Every row gives one point. Any point is a mix of the corners, with weights that add up to 1. It lies inside the corners' shape when no weight is negative. Say inside or outside, and name the corners with a negative weight.
In the rows, zero is written as 128.

Corners:
(1): [136 108]
(2): [211 154]
(3): [ 96 121]
Points:
[200 148] -> inside
[167 144] -> outside (1)
[195 146] -> inside
[113 118] -> inside
[115 125] -> inside
[137 136] -> outside (1)

Corners:
(1): [168 115 123  95]
(2): [159 146 217 109]
(3): [ 57 161  78 185]
(4): [144  71 152 140]
(5): [130 100 147 104]
Points:
[105 125 123 136] -> inside
[165 120 219 107] -> outside (1, 3)
[ 90 140  82 145] -> outside (2, 4)
[137  89 142 138] -> inside
[136 148 161 118] -> outside (4)

Corners:
(1): [177  63 167 117 184 138  97 113]
(2): [114  84 131 185 122 166 181 119]
(3): [106 133 108  47  93 172  70 115]
(4): [ 70 100 110  84  66  88 200 173]
(5): [177 144 155 186 140 136 116 132]
(6): [163 212 155 112 168 145  87 147]
(7): [135  75 125 122 125  90 137  82]
(8): [125 222 189 179 100 122 189 135]
(9): [107  68 139  85 178  93  97 165]
Points:
[100 102 127 102 110 104 157 157] -> inside
[124 114 138 115 111 103 143 130] -> outside (2, 6)
[151 127 152 147 145 140 120 119] -> outside (4)
[134 203 148 155  97 159 141 139] -> outside (1, 7, 9)
[106  72 115 114 107 128 148 128] -> outside (6, 8)

Corners:
(1): [130 160 162 179 107 188 140  92 160]
(2): [121  82  54 129  52  90  80 162 212]
(3): [108 133 101 140  78 113 144 101  26]
(4): [178 155 164 123 129 123 128 101  75]
(5): [188  91 174 192 169 105 117  92 123]
(6): [169 134 155 103 183 157 119  65  93]
(7): [ 79 172  79 146 112 132 160 101 152]
(8): [125 117 149 132 121 177  75 185  97]
(9): [134 147  65  29 159 185 204 126 148]
(10): [ 64  77 186   7 125 158 164 193 108]
Points:
[136 122 133 117 128 128 142 112 122] -> outside (8)
[122 144  96  93 115 143 155 115 135] -> outside (5, 8)
[130 135 144 141 122 145 127 104 112] -> outside (9)
[152 141 192 141 173 165 122  98 107] -> outside (2, 3, 9)
[120 143  91  90 110 144 151 120 181] -> outside (3, 5, 8)
[108 107 141 129  96 125 123 145 126] -> outside (6, 9)
[146 129 136 113 128 153 129 124 107] -> outside (7)
[ 94 130  95  75  96 134 150 153 109] -> outside (1, 5, 6)
[117 124 119 137 114 145 143 125 142] -> outside (4, 6)

Corners:
(1): [112  32 113 193  63 226 134 148 165 145 133 170]
(2): [186  44 154  44 114  94 129 118 157  75 116  82]
(3): [118 130 141 150 131  96  90 148  64 190 104  94]
(4): [117 150 153 123 160 128 128 136  55 155  64 130]
(5): [106 140 160 111 112 125 100 105  91 155 126 140]
(6): [159 157 110 134 116 145  77 151 107 178 111 156]
(7): [104 155 101 119 130 110 161 164  60 164 154  94]
(8): [135 143 111 156 164 134  98 115 138 167 125  66]
(9): [111 176 195  70 149 104 168 185  92 178 122 148]
(10): [128  64  84  89  62 134 167  81 232 165  97 249]
(11): [125  63 108 130 112 224  48 151 162 148  95 110]
(12): [ 84 120 134 129 118 139 114 179 115 130  91 113]
(13): [116 138 148 110 164  59 150 140 101 146 157 155]
Points:
[119 104 147 109 127 128 126 139 134 145 114 137] -> outside (6, 7)
[154  55 104 112  97 172 120 128 167 115  95 128] -> outside (3, 5, 9, 13)
[115  90 137 113 103 129 130 139 131 145 123 139] -> outside (4, 6, 8)
[113 138 123 131 129 133 122 145  99 167 118 126] -> outside (2)
[126  96 108 113  96 141 134 120 161 161 110 178] -> inside
[125 120 138  95 123 114 171 158 116 140 124 156] -> outside (3, 5, 8, 11)
[124 147 168  91 131  79 118 139  85 159 103 138] -> outside (1, 7, 8, 11)
[119 139 147 128 144 104 124 145  81 155 126 111] -> outside (10, 11)
[125 137 129 106 131 111 121 157 101 161 105 134] -> outside (1, 5, 8)
